Every row gives one point. Examples show where two turns around zero, p and q, send a point. Write where each new point lands after one turn and then the other. Backwards means that the second turn is done in reverse. Each puzzle has new turns, and all numbers are rounded.

Turn p:
[-0.19 -0.04 -0.24] -> [-0.17 -0.11 -0.23]
[ 0.21 -0.29 -0.04] -> [ 0.06  0.33 -0.12]
[-0.34  0.32  0.49] -> [ 0.35 -0.51  0.27]
[ 0.32  0.00 -0.21] -> [-0.24  0.29  0.07]
Turn q:
[ 0.16 -0.03 -0.25] -> [-0.04  0.30  0.00]
[-0.01 -0.23  0.12] -> [-0.05 -0.09 -0.24]
[-0.08 -0.49 -0.15] -> [-0.36  0.09 -0.36]
[0.10 0.60 0.42] -> [ 0.58 -0.28  0.36]
[ 0.10 -0.01 -0.36] -> [-0.14  0.34  0.08]
[-0.26  0.16  0.22] -> [ 0.02 -0.34  0.15]
Where do these land?
q, then p backwards: [-0.11 -0.34  0.02] -> [-0.17 -0.07 -0.31]
p, then q backwards: [-0.34  0.14 -0.03] -> [-0.23 -0.08  0.28]
q, then p backwards: [0.61 0.04 0.28] -> [-0.07 -0.54  0.40]
q, then p backwards: [-0.15  0.16 -0.26] -> [ 0.25  0.23 -0.04]

Turn p:
[-0.24 -0.28 -0.17  0.67 -0.08  0.30] -> [-0.53  0.17 -0.48  0.26  0.22  0.23]
[-0.41  0.08  0.12 -0.39  0.40 -0.21] -> [ 0.18 -0.13  0.49 -0.30  0.28  0.30]
[ 0.06 -0.05  0.43 -0.34 -0.15 -0.18] -> [ 0.14 -0.49  0.19 -0.11 -0.06 -0.22]
[ 0.19  0.27  0.00 -0.03 -0.11  0.17] -> [ 0.03  0.07 -0.06 -0.08 -0.36 -0.04]
[ 0.03  0.43 -0.68  0.23 -0.11 -0.22] -> [ 0.05  0.63  0.20  0.48 -0.26  0.14]
[ 0.22 -0.29  0.38  0.03  0.16  0.03] -> [ 0.18 -0.32 -0.32 -0.15  0.18 -0.11]
[ 0.15 -0.15 -0.09 -0.17 -0.10  0.11] -> [-0.04  0.07 -0.02 -0.10  0.00 -0.29]
Turn q:
[-0.22 -0.37 -0.16  0.40 -0.11  0.15] -> [-0.41 -0.47 -0.08  0.07 -0.01 -0.09]
[ 0.46  0.35  0.37 -0.05 -0.25 -0.11] -> [ 0.58  0.03  0.16 -0.28  0.28  0.18]
[-0.18  0.16  0.04  0.01 -0.28 -0.22] -> [ 0.06  0.03 -0.17 -0.25  0.16 -0.25]
[ 0.02 -0.19 -0.40 -0.27  0.30 -0.04] -> [-0.28  0.32 -0.13  0.37 -0.06  0.16]
[-0.23 -0.33  0.18 -0.07 -0.01  0.00] -> [-0.34 -0.01  0.10 -0.24 -0.13  0.02]
[ 0.13  0.04  0.46 -0.01  0.29 -0.40] -> [ 0.08  0.28  0.57 -0.14  0.18 -0.09]
[ 0.02  0.34 -0.49 -0.01  0.07  0.62] -> [ 0.30 -0.18 -0.45  0.49 -0.42  0.08]
Where do these land?
p, then q: [ 0.13 -0.05  0.26 -0.04 -0.11 -0.32] -> [-0.21 -0.14  0.20  0.01  0.26  0.17]
p, then q: [ 0.27  0.08 -0.46 -0.18  0.24  0.14] -> [ 0.54  0.29 -0.08  0.03  0.12 -0.07]
p, then q: [ 0.06  0.40 -0.10  0.32  0.12  0.50] -> [ 0.26 -0.10 -0.65  0.00 -0.20  0.00]
p, then q: [-0.50 -0.06  0.22  0.19  0.16 -0.38] -> [-0.20 -0.33  0.38  0.15 -0.41  0.15]
p, then q: [-0.31 -0.67  0.16 -0.05  0.34 -0.23] -> [-0.31  0.28  0.53  0.44 -0.29  0.06]
q, then p: [ 0.04  0.40 -0.17  0.04 -0.49  0.27] -> [ 0.17  0.46 -0.11  0.09  0.12 -0.48]
q, then p: [ 0.24  0.04 -0.15  0.15 -0.20  0.09] -> [ 0.03  0.20 -0.25 -0.07  0.20 -0.08]
p, then q: [ 0.07 -0.15  0.25 -0.42 -0.06 -0.07] -> [-0.23  0.27  0.21 -0.19  0.17  0.19]

Turn p:
[-0.27 -0.24 -0.17  0.44  0.26 -0.28  0.35  0.03] -> [ 0.30 -0.18 -0.32 -0.23 -0.02  0.15  0.56 -0.09]
[ 0.12  0.32  0.48 -0.25  0.10  0.35  0.06 -0.28] -> [-0.41  0.35 -0.20  0.08 -0.05  0.20 -0.47 -0.15]
[-0.14 -0.49 -0.22 -0.07  0.09 -0.08 -0.30  0.03] -> [ 0.36 -0.28 -0.08  0.13  0.16 -0.40  0.01 -0.04]
[-0.36  0.01 -0.08  0.32 -0.06 -0.13  0.31 -0.34] -> [-0.06  0.17 -0.40 -0.08 -0.08 -0.01  0.51  0.11]
[-0.03 -0.23 -0.33 -0.17 -0.31  0.53  0.49  0.24] -> [ 0.08 -0.31 -0.16 -0.19 -0.52  0.00 -0.25  0.61]
[ 0.51 -0.04  0.07 -0.03 -0.18 -0.30 -0.23  0.17] -> [-0.01 -0.05  0.59 -0.01 -0.10 -0.15 -0.03 -0.30]
[-0.35  0.21 -0.24 -0.37  0.37 -0.31 -0.20 -0.14] -> [ 0.11  0.18 -0.12 -0.25  0.71 -0.15 -0.03  0.07]
[ 0.22  0.11  0.36 -0.06 -0.34  0.22 -0.15  0.34] -> [-0.36 -0.21  0.35  0.28 -0.18  0.14 -0.26  0.00]
[ 0.31  0.35  0.14  0.20  0.07  0.01 -0.32 -0.05] -> [-0.01  0.33  0.33  0.27  0.06  0.23 -0.04 -0.21]
Turn q:
[ 0.49 -0.12 -0.46  0.31 -0.25  0.04  0.21 -0.05] -> [-0.19 -0.25  0.69  0.04  0.02  0.08 -0.16 -0.25]
[-0.28  0.55 -0.23 -0.34 -0.01 -0.22 -0.16  0.46] -> [ 0.19  0.26 -0.26 -0.29  0.12  0.73  0.19  0.02]
[ 0.35 -0.19  0.38  0.09 -0.02  0.41  0.33  0.19] -> [-0.41 -0.26  0.12 -0.06 -0.51 -0.23  0.00  0.26]
[-0.16 -0.16 -0.45  0.09 -0.22 -0.26  0.10 -0.08] -> [ 0.05 -0.01  0.20 -0.20  0.37  0.00 -0.08 -0.40]
[-0.16 -0.28 -0.30 -0.34  0.35 -0.12 -0.35  0.07] -> [ 0.51  0.31  0.12 -0.22  0.26 -0.13  0.19  0.20]
[-0.05  0.16  0.12 -0.23 -0.14  0.52 -0.19 -0.32] -> [ 0.10  0.07 -0.18  0.11 -0.16 -0.01 -0.59  0.30]
[ 0.28 -0.09  0.23  0.39  0.19 -0.32  0.29 -0.23] -> [-0.32 -0.29  0.10  0.43  0.12 -0.25  0.32 -0.12]
[-0.29  0.07  0.25  0.10  0.25 -0.05 -0.13 -0.32] -> [ 0.20 -0.06 -0.40  0.30  0.12 -0.20  0.02  0.02]
[-0.30  0.19 -0.21  0.35  0.38  0.08 -0.04  0.31] -> [ 0.46 -0.39 -0.12 -0.11 -0.11  0.21  0.29 -0.12]
[ 0.29 -0.28  0.33 -0.29 -0.19  0.17  0.34 -0.01] -> [-0.54  0.07  0.08 -0.15 -0.15 -0.29 -0.12  0.30]
[-0.18  0.16  0.34 -0.13 -0.34 -0.25 -0.39 -0.02] -> [-0.06  0.54 -0.37  0.17 -0.08  0.09 -0.06 -0.21]
Where do these land?
q, then p: [ 0.41 -0.20 -0.27 -0.12  0.21  0.22  0.04  0.07] -> [-0.34 -0.38  0.10  0.05 -0.03  0.14 -0.15 -0.29]
q, then p: [-0.27 -0.29  0.16  0.23  0.02 -0.20 -0.06  0.11] -> [-0.02  0.26 -0.02 -0.37 -0.07 -0.20  0.19 -0.03]
p, then q: [-0.17 -0.16  0.25 -0.30 -0.43 -0.38  0.33  0.09] -> [-0.04  0.23 -0.33 -0.46  0.42 -0.29  0.07 -0.10]
q, then p: [-0.26 -0.14  0.19 -0.26  0.19  0.32 -0.04 -0.38] -> [ 0.33 -0.17  0.49 -0.08  0.27 -0.05  0.11 -0.05]
q, then p: [ 0.07  0.07  0.20 -0.10  0.28  0.26 -0.06 -0.03] -> [ 0.07 -0.29  0.29  0.00 -0.11  0.07  0.10  0.10]
p, then q backwards: [-0.14  0.13 -0.27 -0.25  0.12  0.28  0.06  0.23] -> [-0.06  0.18 -0.18 -0.34  0.14  0.31  0.06 -0.15]
q, then p: [ 0.46 -0.26 -0.32  0.79  0.16 -0.42  0.25  0.12] -> [-0.35 -0.02 -0.71 -0.09 -0.45 -0.08  0.26 -0.60]
q, then p: [ 0.19  0.07  0.13  0.14 -0.67 -0.07 -0.04  0.15] -> [-0.36  0.33 -0.24  0.36  0.14 -0.16  0.11  0.28]
p, then q: [-0.22  0.92  0.00  0.31 -0.01  0.18 -0.12  0.17] -> [ 0.22 -0.60 -0.38 -0.17 -0.60  0.24  0.02  0.26]
q, then p: [-0.17  0.07 -0.28 -0.26  0.16  0.00 -0.23 -0.64] -> [ 0.48  0.10  0.31  0.15  0.23  0.32 -0.09 -0.39]
p, then q: [ 0.11 -0.21  0.21 -0.19 -0.04 -0.19 -0.13  0.12] -> [ 0.04  0.16 -0.10  0.15  0.18 -0.33  0.03 -0.05]

Turn p:
[ 0.05  0.00  0.02 -0.31  0.10  0.28 -0.14 -0.05  0.04 -0.23  0.64] -> [ 0.05 -0.48  0.00 -0.05 -0.21  0.02 -0.31  0.36 -0.12 -0.02  0.39]
[-0.11 -0.08 -0.07  0.25 -0.32 -0.03 -0.43  0.05 -0.17 -0.07 -0.33] -> [ 0.05  0.41 -0.09 -0.13  0.06 -0.11  0.18  0.30  0.34  0.17 -0.19]
[-0.18 -0.39 -0.07  0.10 -0.02 -0.47 -0.05 -0.16 -0.25  0.02 -0.21] -> [-0.24  0.19  0.00  0.44  0.32  0.05  0.20  0.07  0.30  0.14 -0.11]
[ 0.16 -0.03 -0.31  0.31  0.14 -0.13  0.17  0.34  0.04 -0.24 -0.28] -> [ 0.09  0.09  0.40 -0.07  0.19  0.11  0.29  0.05 -0.21  0.01 -0.41]
[ 0.60  0.24  0.29  0.08  0.05  0.11  0.04 -0.31  0.17  0.13  0.59] -> [ 0.02 -0.48 -0.37 -0.09 -0.52  0.44 -0.24 -0.14 -0.24  0.19  0.02]
[ 0.25  0.07 -0.10 -0.31  0.25  0.24  0.06 -0.06 -0.04  0.50  0.50] -> [-0.14 -0.52 -0.24  0.09 -0.22 -0.16 -0.52 -0.09 -0.21 -0.19 -0.10]
[ 0.06  0.32  0.58 -0.26  0.06  0.04 -0.09  0.26 -0.14  0.08  0.63] -> [-0.15 -0.69 -0.31 -0.47 -0.03 -0.03 -0.11 -0.12  0.06  0.08  0.39]
[-0.50 -0.16 -0.30  0.30  0.05 -0.38  0.15 -0.31  0.18 -0.20 -0.64] -> [ 0.15  0.70  0.45  0.51  0.27 -0.01  0.24 -0.19  0.12  0.22 -0.03]
[-0.33 -0.22 -0.04  0.30 -0.22  0.14  0.30 -0.10 -0.26  0.02 -0.23] -> [-0.06  0.53 -0.13  0.07  0.45  0.08 -0.07  0.04 -0.14 -0.01  0.03]
[-0.11  0.40 -0.34  0.02 -0.10 -0.07  0.04  0.09  0.09  0.04 -0.22] -> [ 0.46  0.11  0.13 -0.04  0.08 -0.19  0.00 -0.19  0.07 -0.03 -0.21]
[-0.26 -0.26 -0.23  0.31  0.13 -0.02  0.06  0.11  0.52  0.19 -0.41] -> [-0.17  0.54  0.57  0.04 -0.05 -0.02 -0.14 -0.23  0.04 -0.01 -0.25]
[ 0.14 -0.09  0.29 -0.43 -0.65 -0.15 -0.03  0.24 -0.10 -0.36 -0.27] -> [ 0.13  0.05 -0.19 -0.23  0.08  0.21  0.54  0.19  0.45 -0.51  0.24]
[ 0.23  0.21  0.29 -0.36  0.54  0.44 -0.08 -0.11 -0.09  0.11  0.21] -> [-0.19 -0.42 -0.23 -0.06 -0.43 -0.39 -0.05 -0.05 -0.45 -0.03  0.25]
Turn q:
[-0.03 -0.12  0.37 -0.13  0.01  0.06 -0.02 -0.38  0.50  0.26 -0.21] -> [-0.36 -0.20  0.36  0.20  0.32 -0.09  0.39 -0.03  0.20 -0.17 -0.08]
[ 0.10 -0.38 -0.12  0.06  0.68  0.08  0.06  0.46  0.03 -0.12  0.55] -> [ 0.60  0.06  0.13  0.20 -0.53 -0.55  0.08  0.15 -0.21  0.04  0.30]
[ 0.07  0.14  0.12  0.40 -0.33  0.04  0.32  0.10 -0.07  0.07 -0.26] -> [-0.21 -0.12 -0.20  0.21  0.08  0.32 -0.16 -0.37  0.00  0.22  0.18]
[ 0.29 -0.48 -0.22 -0.10  0.59 -0.30  0.00  0.54 -0.31  0.21  0.36] -> [ 0.34 -0.07  0.13 -0.20 -0.50 -0.75 -0.22  0.01 -0.53  0.07  0.24]
[ 0.19  0.27 -0.02 -0.08 -0.15 -0.26  0.04  0.30  0.14 -0.22 -0.37] -> [ 0.05  0.08 -0.07 -0.21 -0.04  0.15  0.04 -0.60  0.02  0.01 -0.24]
[-0.47 -0.40 -0.28  0.00  0.36 -0.07 -0.04  0.32 -0.01 -0.04  0.28] -> [ 0.52 -0.06 -0.19 -0.20 -0.04 -0.42  0.17  0.26 -0.06 -0.01  0.39]
[ 0.22  0.43  0.14  0.04 -0.34  0.17 -0.46 -0.38  0.25  0.26 -0.11] -> [-0.41  0.12  0.15  0.21  0.30  0.47  0.13  0.07 -0.22 -0.34 -0.39]
[-0.17  0.16  0.31  0.01 -0.56 -0.11  0.04  0.20 -0.16 -0.14  0.03] -> [-0.26 -0.19 -0.52 -0.09 -0.20  0.29  0.01 -0.13  0.16 -0.07 -0.07]
[-0.11 -0.05  0.19 -0.35 -0.15  0.30 -0.07 -0.64 -0.10  0.00 -0.16] -> [-0.41  0.05  0.11  0.05  0.32 -0.02 -0.04  0.42  0.41  0.03 -0.32]
[-0.11  0.12  0.00 -0.04 -0.13 -0.15  0.13 -0.68  0.08 -0.15  0.22] -> [-0.08 -0.17  0.35 -0.13  0.05  0.41 -0.05  0.37  0.37 -0.05 -0.01]
[-0.16  0.04 -0.02  0.05  0.71 -0.04  0.02  0.32 -0.31 -0.01  0.15] -> [ 0.18  0.44  0.02 -0.16 -0.34 -0.36  0.08  0.10 -0.17  0.19  0.42]
[ 0.25  0.14 -0.19 -0.01 -0.16  0.22  0.22  0.56 -0.03 -0.18 -0.07] -> [ 0.28  0.16 -0.32  0.22 -0.16 -0.03 -0.29 -0.46  0.00 -0.02 -0.10]
[ 0.02 -0.16  0.08  0.14 -0.18  0.10 -0.43 -0.81  0.11 -0.10 -0.29] -> [-0.24 -0.16  0.28  0.05  0.51  0.32  0.25  0.43  0.02  0.27 -0.44]
[-0.08  0.29 -0.36  0.00 -0.35 -0.04  0.19  0.10 -0.12  0.18 -0.12] -> [ 0.00  0.05 -0.22 -0.15  0.24  0.24 -0.41 -0.21 -0.01 -0.18  0.12]
Where do these land?
q, then p: [ 0.13 -0.24  0.09 -0.44  0.11  0.11  0.09 -0.26  0.01 -0.09  0.14] -> [-0.14  0.11  0.26 -0.18 -0.05  0.13  0.28 -0.21  0.35 -0.01  0.01]
p, then q: [-0.16  0.20 -0.22 -0.21  0.06  0.04  0.35  0.28 -0.11  0.03 -0.11] -> [ 0.01  0.07  0.31 -0.20 -0.28 -0.08  0.06  0.06  0.06  0.37 -0.13]
p, then q backwards: [ 0.39 -0.09  0.02 -0.10 -0.05  0.02  0.26 -0.38 -0.23 -0.34  0.30] -> [-0.11 -0.04  0.00  0.57 -0.32  0.11 -0.21  0.05  0.05  0.03  0.37]
p, then q: [-0.57 -0.08 -0.55  0.23  0.57 -0.46 -0.07  0.67 -0.05  0.08 -0.02] -> [-0.62 -0.01  0.40 -0.25 -0.12 -0.43  0.81 -0.20 -0.09  0.30  0.30]
p, then q: [-0.15 -0.41 -0.32  0.38  0.10  0.05 -0.15  0.36  0.10 -0.51 -0.26] -> [-0.45  0.36 -0.24  0.10 -0.38 -0.20  0.25 -0.47  0.14 -0.05  0.24]
q, then p backwards: [ 0.13 -0.03  0.17 -0.11 -0.51  0.07  0.16 -0.20  0.03  0.65  0.11] -> [ 0.02 -0.52  0.02 -0.38  0.20 -0.02  0.27  0.16 -0.10  0.34  0.38]
p, then q: [ 0.02 -0.10 -0.10 -0.34 -0.27 -0.08 -0.72 -0.23 -0.22  0.16 -0.54] -> [ 0.39 -0.26  0.07 -0.20  0.12  0.48  0.07 -0.74  0.03 -0.25  0.16]
p, then q: [-0.26 -0.02  0.46  0.08 -0.38 -0.10 -0.04 -0.35  0.04 -0.30 -0.02] -> [ 0.20  0.14  0.15  0.36 -0.11  0.16 -0.22  0.14  0.02 -0.54  0.22]
p, then q: [ 0.11 -0.11  0.16  0.23  0.54 -0.26  0.22  0.02  0.10 -0.39 -0.34] -> [-0.52 -0.03 -0.06  0.17 -0.10  0.00 -0.19  0.05  0.32  0.24  0.53]
q, then p: [-0.16  0.07  0.11  0.16 -0.03  0.21 -0.14  0.08  0.36  0.00  0.07] -> [ 0.09  0.05  0.09 -0.03  0.13  0.24  0.00 -0.01 -0.41  0.06 -0.05]
p, then q: [-0.26 -0.07  0.11  0.34  0.09  0.30 -0.24 -0.03 -0.18  0.01 -0.16] -> [-0.16  0.24 -0.07 -0.36 -0.03  0.01 -0.07 -0.10 -0.14 -0.34  0.23]
p, then q: [ 0.36  0.54 -0.17 -0.04  0.05 -0.04  0.29 -0.20  0.19  0.28  0.37] -> [-0.09 -0.25  0.11  0.14  0.32 -0.03 -0.26  0.31 -0.26  0.34 -0.53]
p, then q: [ 0.43  0.35  0.23 -0.19 -0.29  0.14 -0.01  0.24 -0.06  0.43  0.45] -> [ 0.41 -0.21 -0.01 -0.17  0.41 -0.32 -0.15  0.23  0.11 -0.03 -0.59]

Turn p:
[ 0.04 -0.28  0.15  0.35  0.22 -0.08 -0.01 -0.23 -0.04  0.05 -0.27 -0.09] -> [ 0.00  0.07 -0.22  0.12 -0.41 -0.07 -0.06  0.24 -0.03  0.23 -0.24 -0.01]
[-0.28 -0.13  0.17 -0.11 -0.03  0.17  0.06 -0.49 -0.62  0.41 -0.20  0.03] -> [ 0.02 -0.28 -0.18  0.11 -0.30 -0.24  0.44 -0.32  0.33  0.52 -0.06 -0.23]
[-0.45 -0.13 -0.20  0.00 -0.14 -0.03 -0.19 -0.15 -0.12  0.54 -0.32  0.03] -> [-0.15 -0.16 -0.01 -0.29 -0.35 -0.28  0.03 -0.50  0.16  0.28 -0.23  0.14]
[ 0.14 -0.35 -0.03  0.47 -0.38 -0.05  0.26  0.23 -0.28 -0.17  0.07 -0.44] -> [ 0.44 -0.05  0.02  0.34 -0.43  0.00 -0.28  0.06  0.28 -0.49 -0.12 -0.18]
[ 0.24 -0.24 -0.03  0.16 -0.27  0.18  0.63  0.12  0.33 -0.10  0.05 -0.11] -> [-0.11  0.19  0.03  0.46  0.13 -0.06 -0.42  0.18  0.44 -0.33 -0.01  0.00]
[-0.21  0.21 -0.12 -0.59  0.23 -0.19 -0.33 -0.20  0.09 -0.37 -0.12  0.09] -> [-0.31  0.00 -0.30 -0.23  0.32  0.10  0.41 -0.21 -0.54 -0.07  0.00 -0.01]
[-0.27  0.50  0.02 -0.10  0.19 -0.26 -0.19 -0.28  0.16  0.00  0.28 -0.02] -> [ 0.17  0.18 -0.07 -0.42  0.41  0.10  0.37 -0.01 -0.12  0.13 -0.23  0.13]
[ 0.19  0.46 -0.51 -0.18  0.46  0.16 -0.17  0.23  0.28 -0.37  0.36  0.28] -> [-0.05  0.50 -0.01 -0.40  0.44  0.25 -0.01  0.09 -0.36 -0.15  0.66  0.13]
[-0.05  0.33 -0.15 -0.39  0.46 -0.49 -0.09  0.25  0.13 -0.18  0.33  0.49] -> [-0.03  0.38  0.29 -0.07  0.41  0.22  0.40 -0.10 -0.59  0.01  0.23  0.43]
[ 0.33 -0.14  0.14 -0.03 -0.19  0.06  0.02 -0.01 -0.17  0.47 -0.25 -0.36] -> [ 0.07 -0.59 -0.14  0.13 -0.24 -0.12 -0.13  0.10  0.32  0.07  0.01  0.21]
[ 0.22  0.05  0.20  0.38 -0.44  0.10  0.14  0.11 -0.08 -0.08 -0.28  0.08] -> [ 0.19 -0.18  0.06  0.30 -0.04  0.15 -0.53 -0.04  0.09  0.10 -0.12 -0.25]
[ 0.00 -0.02 -0.03 -0.26  0.07 -0.05 -0.44 -0.15  0.20 -0.11  0.40  0.34] -> [-0.05  0.10  0.18 -0.27  0.35 -0.35  0.20  0.09 -0.44  0.02  0.12 -0.06]
[ 0.09 -0.26  0.39  0.31 -0.18  0.48  0.31  0.57  0.12 -0.09 -0.03 -0.33] -> [-0.17 -0.15  0.36  0.22 -0.27  0.30 -0.40  0.41  0.46 -0.34 -0.01 -0.30]
Turn q:
[-0.11  0.13  0.22  0.23 -0.03  0.44 -0.36  0.52 -0.17  0.40  0.05  0.39] -> [ 0.49  0.49 -0.03 -0.27 -0.01 -0.24  0.09  0.29  0.04  0.09 -0.57  0.12]
[ 0.19  0.36 -0.70  0.02 -0.38 -0.39 -0.38 -0.07  0.17  0.32  0.36 -0.25] -> [ 0.15 -0.56 -0.18 -0.16 -0.36  0.12 -0.09  0.13  0.73  0.51  0.19  0.19]
[ 0.12 -0.42  0.18  0.22  0.04  0.10 -0.45  0.13  0.14  0.22  0.30  0.02] -> [ 0.31 -0.01  0.13  0.18  0.04 -0.21 -0.49  0.13  0.08  0.16 -0.42 -0.12]
[-0.12 -0.26 -0.27  0.30  0.00 -0.05 -0.46  0.34  0.00 -0.03 -0.46 -0.08] -> [ 0.23  0.15  0.35 -0.23 -0.31 -0.26 -0.35  0.31  0.18 -0.31  0.19  0.06]
[ 0.10  0.37  0.00 -0.12  0.04  0.15  0.30  0.06 -0.38 -0.16  0.41  0.32] -> [ 0.12  0.17 -0.05 -0.11  0.27  0.20  0.53 -0.44  0.06  0.22 -0.14 -0.01]
[-0.15 -0.20  0.14 -0.23  0.09 -0.57 -0.03  0.01 -0.33 -0.23 -0.40 -0.05] -> [ 0.03  0.14 -0.17 -0.16 -0.24  0.07 -0.28 -0.33 -0.25 -0.37  0.47 -0.24]
[ 0.34  0.05  0.17 -0.03 -0.15  0.24  0.01 -0.20  0.30 -0.14 -0.37 -0.43] -> [-0.37 -0.15  0.15  0.06  0.13  0.43 -0.24  0.38 -0.16 -0.16  0.01  0.25]
[ 0.23 -0.24  0.16  0.41 -0.40  0.27  0.41 -0.07 -0.30  0.06 -0.25  0.20] -> [ 0.12  0.08  0.09 -0.28  0.76 -0.16  0.01  0.23 -0.32  0.02  0.19  0.09]
[-0.20  0.11  0.19 -0.10  0.20  0.34  0.36  0.37 -0.01  0.03  0.34 -0.25] -> [-0.05 -0.15  0.00  0.03  0.05 -0.11  0.35 -0.28 -0.14 -0.24 -0.57  0.24]
[-0.08  0.34  0.29  0.25 -0.07  0.14  0.46 -0.21 -0.23  0.16  0.31  0.17] -> [-0.21  0.13 -0.37 -0.11  0.53 -0.15  0.34 -0.18 -0.02  0.22 -0.19  0.08]
[-0.09 -0.38  0.11 -0.54  0.05 -0.08  0.28 -0.44  0.33  0.08  0.16  0.14] -> [-0.08 -0.30 -0.21  0.63 -0.02  0.04  0.12 -0.01 -0.42  0.12  0.11 -0.37]
[-0.12  0.12  0.06  0.06 -0.04 -0.21  0.30  0.21  0.26 -0.37 -0.08  0.05] -> [-0.23  0.09  0.15  0.04 -0.15 -0.11  0.08 -0.27 -0.24  0.04  0.21  0.36]
[ 0.31  0.18 -0.49 -0.09  0.40 -0.36 -0.17 -0.42 -0.03  0.00 -0.41 -0.02] -> [-0.39 -0.06  0.14 -0.25 -0.32  0.29 -0.03  0.15  0.30  0.07  0.44 -0.54]
[-0.41 -0.18 -0.05 -0.39  0.26 -0.02 -0.26 -0.24  0.24 -0.34  0.04 -0.21] -> [-0.12 -0.01  0.00  0.64 -0.37  0.10 -0.05 -0.11  0.13 -0.37  0.07 -0.14]
Where do these land?
p, then q: [-0.01 -0.14  0.19  0.31  0.15 -0.15 -0.31  0.08 -0.12  0.42 -0.27  0.34] -> [ 0.41  0.02 -0.50 -0.23  0.12 -0.05 -0.19  0.31 -0.21  0.12 -0.01 -0.07]
q, then p: [-0.17  0.17  0.36 -0.24  0.02 -0.27 -0.09 -0.04  0.15  0.13 -0.21  0.47] -> [ 0.47 -0.14 -0.04 -0.22  0.06  0.10 -0.07 -0.46  0.26 -0.01  0.19  0.08]
q, then p: [-0.10 -0.08 -0.31  0.08 -0.17  0.70 -0.41  0.32  0.16 -0.52 -0.21 -0.36] -> [-0.21  0.10  0.45  0.31  0.30  0.39 -0.45  0.42 -0.40  0.17 -0.07 -0.46]
p, then q: [ 0.26  0.34 -0.49  0.16  0.15  0.19 -0.07  0.50  0.29  0.05  0.06 -0.41] -> [ 0.43  0.26  0.28  0.52 -0.22  0.43  0.23 -0.12  0.12  0.22 -0.21  0.07]
q, then p backwards: [-0.21  0.11  0.09  0.31 -0.29  0.00  0.19 -0.11  0.06  0.02  0.34 -0.27] -> [ 0.17  0.05 -0.13 -0.33 -0.16 -0.14  0.19 -0.25  0.23  0.32 -0.14 -0.07]
p, then q: [ 0.37  0.00 -0.43 -0.05 -0.54  0.47  0.06  0.59  0.17 -0.03  0.01 -0.45] -> [ 0.21  0.18  0.42  0.85 -0.17  0.22 -0.44 -0.27  0.29  0.04 -0.06  0.10]
p, then q: [ 0.27 -0.15 -0.39  0.03 -0.05  0.44 -0.01 -0.12  0.41 -0.01 -0.05 -0.11] -> [ 0.17  0.00  0.02  0.24 -0.58 -0.02 -0.06 -0.24  0.39  0.08  0.04  0.07]
p, then q: [ 0.08 -0.13 -0.04 -0.23 -0.13 -0.26 -0.18 -0.51 -0.25 -0.17  0.10 -0.42] -> [-0.06 -0.40  0.40 -0.23  0.05 -0.01  0.05 -0.21 -0.05 -0.03  0.53 -0.15]
q, then p: [-0.05  0.33  0.33  0.10  0.21 -0.25  0.22 -0.31 -0.45  0.16 -0.22  0.64] -> [ 0.21  0.05 -0.36 -0.36  0.25  0.29  0.48 -0.31  0.43 -0.12  0.21  0.38]
q, then p: [-0.14 -0.08 -0.12  0.04 -0.14 -0.51  0.41 -0.09  0.12 -0.27  0.08 -0.13] -> [ 0.25  0.30  0.09  0.01  0.00 -0.54  0.34 -0.03 -0.02  0.05 -0.16 -0.11]
p, then q: [ 0.21 -0.08  0.30  0.05  0.30 -0.08 -0.19  0.17 -0.13 -0.03  0.13  0.75] -> [ 0.16  0.10 -0.47 -0.46  0.33 -0.17 -0.10 -0.19 -0.03  0.00 -0.50 -0.06]
q, then p: [ 0.18  0.13  0.59 -0.10  0.41 -0.06 -0.08 -0.04  0.03  0.22  0.00  0.37] -> [ 0.11 -0.36 -0.36 -0.33 -0.17  0.32  0.04 -0.40  0.26  0.14  0.01  0.07]
p, then q: [-0.29 -0.32  0.16 -0.17  0.10 -0.19  0.47 -0.22 -0.23 -0.08 -0.02 -0.33] -> [-0.39 -0.08  0.22 -0.08  0.17 -0.31  0.17  0.13 -0.12  0.02  0.41  0.39]
p, then q backwards: [-0.40 -0.12 -0.25 -0.27 -0.02 -0.03 -0.01 -0.23 -0.21  0.12  0.28 -0.10] -> [-0.37  0.19 -0.23  0.08  0.21  0.00  0.28  0.18 -0.30 -0.02  0.14  0.13]
